Every row gives one point. The window is the flat piece filled in between its corners: a triangle in 3 columns, a solid with four corners in 4, and so on. A path goes straight from each point to the next, and from the last back to the first. After which points does the path pass through the window?

Window, 4 rows:
[[ 0.06  0.21  0.10 -0.25]
 [-0.67 -0.65  0.02  0.82]
 [-0.12 -0.02 -0.31 -0.34]
 [ 0.35 -0.11  0.02 -0.67]]
Path:
(1): [ 0.03 -0.52  0.10  0.59]
(2): [-0.66 -0.17  0.04 -0.44]
(3): [-0.93 -0.70  0.13  0.27]
(4): [-0.15 -0.55 -0.17  0.69]
(5): [-0.18 -0.11 -0.41  0.17]
(6): [-0.42 -0.90  0.10 -0.62]
(7): [-0.75 -0.42  0.25 -0.25]
(8): [ 0.05  0.23 -0.39  0.19]
Through the window after points: none

Window:
[[-0.13  0.71 -0.16 -0.15 -0.29 -0.29]
 [ 0.13 -0.56 -0.81 -0.45  0.27  0.51]
 [ 0.62  1.09  0.38  0.34 -0.09 -0.74]
 [-0.23  0.00 -0.02  0.19  0.25 -0.09]
 [ 0.14  0.39  0.35 -0.43  0.02  0.22]
 [-0.06 -0.71 -0.66 -0.04 -0.20  1.07]]
Path:
(1): [-0.41 -0.10 -0.37  0.32  1.22  0.53]
(2): [-0.41 -0.05 -0.20  0.27  0.43  0.66]
(3): [ 0.63 -0.53 -0.48 -0.45 -0.37  0.23]
(4): [ 0.62 -0.13  0.26 -0.27 -0.12  0.15]
(5): [-0.45  0.18 -0.93  0.06  0.41  0.52]
(6): [ 0.20  0.95  0.14  0.07  0.38 -0.43]
(7): [ 0.37  0.37  0.51 -0.23 -0.39 -0.26]
(8): [ 0.50 -0.05 -0.42 -0.65 -0.29  0.19]
(9): [-0.52  0.28 -0.32  0.55  0.71  0.34]
(10): [ 0.00  0.51 -0.24 -0.07  0.05  0.45]
(11): [ 0.21 -0.48 -0.05 -0.49  0.02  0.13]
(12): [ 0.11 -0.08 -0.18 -0.25 -0.35 -0.11]
Through the window after points: 10, 12

Window (6 x 6):
[[ 0.09 -0.23  0.63 -0.05  0.16  0.52]
 [ 0.86 -0.15 -0.09  0.27  1.16  0.72]
 [ 0.08  0.18  0.21  0.39 -0.10  0.02]
 [ 0.45 -0.79  0.18 -0.31  0.20 -0.36]
 [-0.67  0.95  0.21 -0.39  0.10 -0.44]
 [ 0.85 -0.24 -0.18 -0.56  0.20 -0.03]]
Path:
(1): [ 0.89 -0.38  0.53 -0.40  0.34 -0.29]
(2): [-0.17 -0.43 -0.03 -0.12  0.08  0.05]
(3): [-0.04 -0.61 -0.57 -0.28  0.23  0.19]
(4): [ 0.82 -0.21  0.66 -0.33  0.56 -0.08]
(5): [0.52 0.33 0.73 0.15 0.19 0.14]
(6): [-0.73  0.40 -0.23 -0.36  0.28  0.33]
(7): [0.04 0.03 0.09 0.22 0.33 0.37]
(8): [ 0.49 -0.24  0.49 -0.12  0.61 -0.28]
Through the window after points: 1

Window, 8 rows:
[[-0.11  0.12 -0.48  0.16 -0.09 -0.24  0.32 -0.30]
 [-1.21  0.76  0.73 -0.08 -0.57 -0.12 -0.06 -0.31]
 [-0.49 -0.05  0.40 -0.54  0.13 -0.40  0.29  0.20]
 [ 0.17  0.04 -1.08  0.14  0.38 -1.06 -0.66  0.99]
 [ 0.12  0.61  0.61  0.39 -0.54 -0.38  0.17  0.02]
 [ 1.08  0.42  0.63  0.19  0.18 -0.05 -0.31 -0.38]
 [-0.09 -0.27  0.24 -0.17 -0.46  0.40  0.09 -0.18]
 [-0.05  0.19  0.15  0.69  0.28  0.04 -0.18  0.31]]
Path:
(1): [ 0.14  0.57  0.11 -0.09 -0.28  0.02  0.32  0.64]
(2): [ 0.18 -0.65 -0.08  0.73  0.52 -0.26 -0.61 -0.62]
(3): [-0.23  0.33  0.39  0.31 -0.32 -0.32 -0.15 -0.34]
(4): [ 0.58  0.71  0.21  0.26 -0.06 -0.07  0.66  1.20]
(5): [-0.27  0.62 -0.41 -0.48  0.20  0.09 -0.09  0.30]
(6): [ 0.03 -0.27 -0.12  0.46 -0.20 -0.78 -0.37  0.37]
(7): [ 0.15 -0.08  0.10  0.16  0.00 -0.27  0.20 -0.73]
(8): [-0.19  0.84  1.04 -0.15 -0.58  0.51 -0.17  0.64]
(9): [-0.03  0.84  0.33 -0.21 -0.05 -0.23  0.06 -0.01]
(10): [-0.39 -0.08  0.55  0.50 -0.34 -0.07 -0.43 -0.40]
(11): [ 0.07 -0.74  0.92  0.70  0.22 -0.10  0.11  0.00]
(12): [ 0.21  0.62 -0.39 -0.56 -0.50  0.14 -0.21 -0.11]
(13): [-0.04  0.47 -0.09  0.02 -0.27 -0.11 -0.18  0.14]
(14): [ 0.13 -0.49  0.06 -0.17  0.32 -0.95  0.02 -0.06]
(15): [-0.28 -0.13  0.44  0.08 -0.40 -0.26 -0.15 -0.35]
(16): [ 0.22  0.93  0.24  0.09 -0.40  0.38  0.51  0.50]
Through the window after points: 3, 5, 9, 11, 15

Window (8 x 8):
[[-1.40  1.05  0.12 -0.79  0.37 -0.08 -0.58 -0.11]
 [ 0.12 -0.70  0.07 -0.35  0.81 -0.45 -0.13 -0.21]
 [ 0.06 -0.33 -0.28 -0.60  0.03  0.38  0.25 -0.05]
 [ 0.59 -0.23 -0.21 -0.41 -0.72 -0.42  0.68 -0.19]
 [ 0.35  0.47 -0.09 -0.25 -0.41  0.04 -0.12  0.86]
 [ 0.59  0.44  0.20 -0.29  0.40 -0.17  0.01 -0.44]
 [-0.20 -0.11 -0.04 -0.02 -0.52  0.34 -0.74 -0.02]
 [-1.14  0.83  0.59 -0.05  0.26  0.06  0.16 -0.40]]
Path:
(1): [ 0.31  0.13 -0.28 -0.25 -0.24 -0.27  0.45 -0.16]
(2): [ 0.29 -0.11  0.28 -0.50 -0.32 -0.19  0.20 -0.24]
(3): [ 0.03 -0.08  0.36 -0.87 -0.28 -0.13 -0.55  0.08]
(4): [ 0.18 -0.10 -0.36 -0.20  0.11  0.08 -0.02  0.21]
(5): [-0.38  0.39 -0.72 -0.28  0.15 -0.27 -0.72 -0.39]
(6): [-0.68  0.20  1.25 -0.31  0.31  0.48  0.14  0.17]
(7): [ 0.46  0.15  0.60 -0.56  0.21 -0.36  0.12 -0.33]
(8): [-0.19  0.22 -0.89  0.11  0.17  0.27 -0.25 -0.11]
(9): [-0.49  0.47 -0.65  0.42  0.15  0.08 -0.72  0.20]
(10): [-0.17 -0.07  0.24 -0.29 -0.46  0.25 -0.43 -0.10]
(11): [ 0.82  0.19  0.43 -0.60 -0.59  0.00  0.29  0.14]
(12): [-0.53 -0.25 -0.90  0.05 -0.11 -0.59  0.36 -0.19]
Through the window after points: 1, 7, 9, 11
